Every row gives one point. Examples show where two turns around zero, p and q, send a point. Where does a point land after both, in the order given? Backwards means that the second turn is done in reverse. Each puzzle has new turns, and all numbers are rounded.

Turn p:
[0.16 0.25] => [-0.20  0.22]
[ 0.04 -0.01] => [0.02 0.04]
[-0.42  0.02] => [-0.13 -0.40]
[ 0.22 -0.27] => [0.32 0.14]
Turn q:
[-0.05 -0.03] => [-0.04 -0.04]
[-0.02 -0.24] => [ 0.06 -0.23]
[-0.15  0.11] => [-0.18  0.06]
[-0.04 -0.31] => [ 0.06 -0.31]
[0.26 0.46] => [0.10 0.52]
Where do these land?
q, then p backwards: [0.16 0.24] => [0.29 0.00]
q, then p backwards: [0.10 0.11] => [ 0.15 -0.02]
p, then q: [ 0.13 -0.33] => [0.32 0.15]
q, then p: [-0.39 -0.03] => [ 0.06 -0.39]

Turn p:
[-0.27  0.56  0.02] => [-0.17 -0.04 -0.60]
[ 0.22 -0.10  0.01] => [ 0.07 -0.14  0.18]
[ 0.01 -0.32  0.06] => [0.14 0.15 0.25]
[-0.06  0.17  0.10] => [ 0.04 -0.03 -0.20]
[ 0.09 -0.30 -0.18] => [-0.08  0.07  0.35]
Turn q:
[-0.34 -0.04 -0.12] => [-0.02  0.11  0.35]
[-0.36  0.05 -0.39] => [-0.29  0.13  0.43]
[0.28 0.24 0.12] => [-0.05  0.09 -0.37]
[0.19 0.08 0.34] => [ 0.23  0.06 -0.32]
[ 0.15 -0.22  0.18] => [ 0.21 -0.21 -0.11]
[ 0.08 -0.11 -0.13] => [-0.09 -0.16  0.02]
Where do these land?
q, then p: [-0.05  0.72  0.06] => [-0.45 -0.12 -0.55]
p, then q: [ 0.10 -0.19 -0.29] => [0.31 0.18 0.07]
p, then q backwards: [-0.16 -0.05  0.05] => [-0.05  0.14  0.09]
q, then p: [-0.09 -0.28  0.07] => [ 0.23 -0.08  0.18]
q, then p: [ 0.11 -0.23  0.09] => [ 0.05 -0.02  0.27]
p, then q: [0.08 0.04 0.01] => [ 0.03 -0.08  0.03]

Turn p:
[ 0.24  0.01  0.10  0.07 -0.14  0.32] => [-0.21 -0.02  0.35 -0.05  0.02  0.16]
[-0.24  0.16  0.28 -0.08 -0.24 -0.25] => [ 0.32  0.01 -0.10  0.21  0.31  0.18]
[-0.27  0.17 -0.16  0.30  0.06 -0.17] => [ 0.32  0.29 -0.02  0.04 -0.08 -0.23]
[ 0.08  0.12  0.10 -0.08  0.13 -0.20] => [ 0.13 -0.13 -0.11  0.12 -0.15  0.11]
[ 0.00  0.20 -0.43 -0.37  0.51  0.24] => [-0.14  0.13 -0.36 -0.51 -0.49  0.14]
[-0.35 -0.14  0.06  0.26  0.01 -0.26] => [ 0.16  0.20 -0.14  0.29  0.15 -0.30]
[ 0.37 -0.18 -0.05 -0.25 -0.23  0.09] => [-0.21 -0.42  0.14 -0.20  0.12  0.07]
[ 0.16 -0.33  0.09  0.14 -0.11  0.22] => [-0.36 -0.06  0.24  0.08  0.12 -0.12]
Turn q:
[-0.06  0.22  0.23 -0.38  0.08  0.29] => [-0.33  0.14 -0.20 -0.08  0.40  0.07]
[ 0.17 -0.17 -0.06 -0.04  0.11 -0.64] => [ 0.11  0.06  0.24 -0.24 -0.48  0.36]
[-0.30  0.06  0.07 -0.08 -0.07  0.20] => [-0.11  0.20 -0.17  0.09  0.13 -0.20]
[ 0.19 -0.27 -0.22  0.14  0.27 -0.22] => [ 0.05 -0.31  0.02 -0.02 -0.42  0.16]
[ 0.23  0.01 -0.15  0.13 -0.18  0.01] => [ 0.19 -0.20  0.18 -0.08  0.05 -0.09]
[-0.25  0.01  0.37 -0.18 -0.25  0.54] => [ 0.02  0.25 -0.43  0.07  0.53 -0.20]
[ 0.13  0.06 -0.04  0.38  0.13 -0.24] => [ 0.13 -0.14  0.29  0.24 -0.20  0.15]
[-0.11  0.09 -0.21  0.03 -0.08  0.05] => [-0.07 -0.01  0.09  0.01 -0.03 -0.24]
Where do these land?
q, then p backwards: [-0.28 -0.06  0.50  0.04 -0.14 -0.30] => [-0.44  0.40  0.18  0.16  0.14  0.11]
p, then q: [-0.31  0.06 -0.06 -0.04 -0.24  0.22] => [-0.41 -0.04  0.04  0.03  0.12  0.16]
p, then q: [ 0.34 -0.09 -0.29 -0.29  0.26 -0.07] => [ 0.17  0.14 -0.21 -0.40 -0.17 -0.28]
p, then q: [-0.17  0.33  0.12  0.25 -0.22 -0.11] => [ 0.04 -0.24  0.17  0.11  0.28  0.31]
q, then p: [ 0.33 -0.19 -0.07  0.08 -0.02 -0.11] => [-0.30 -0.24  0.08 -0.04  0.11  0.04]
q, then p: [ 0.19  0.44  0.03 -0.29  0.03  0.45] => [-0.18  0.30 -0.55  0.17 -0.24 -0.09]
p, then q: [-0.07 -0.20 -0.22  0.26  0.11 -0.14] => [ 0.09  0.18  0.30 -0.09 -0.22  0.10]
p, then q: [-0.04 -0.29 -0.02 -0.01  0.22  0.07] => [-0.05  0.19  0.09  0.05 -0.22 -0.21]
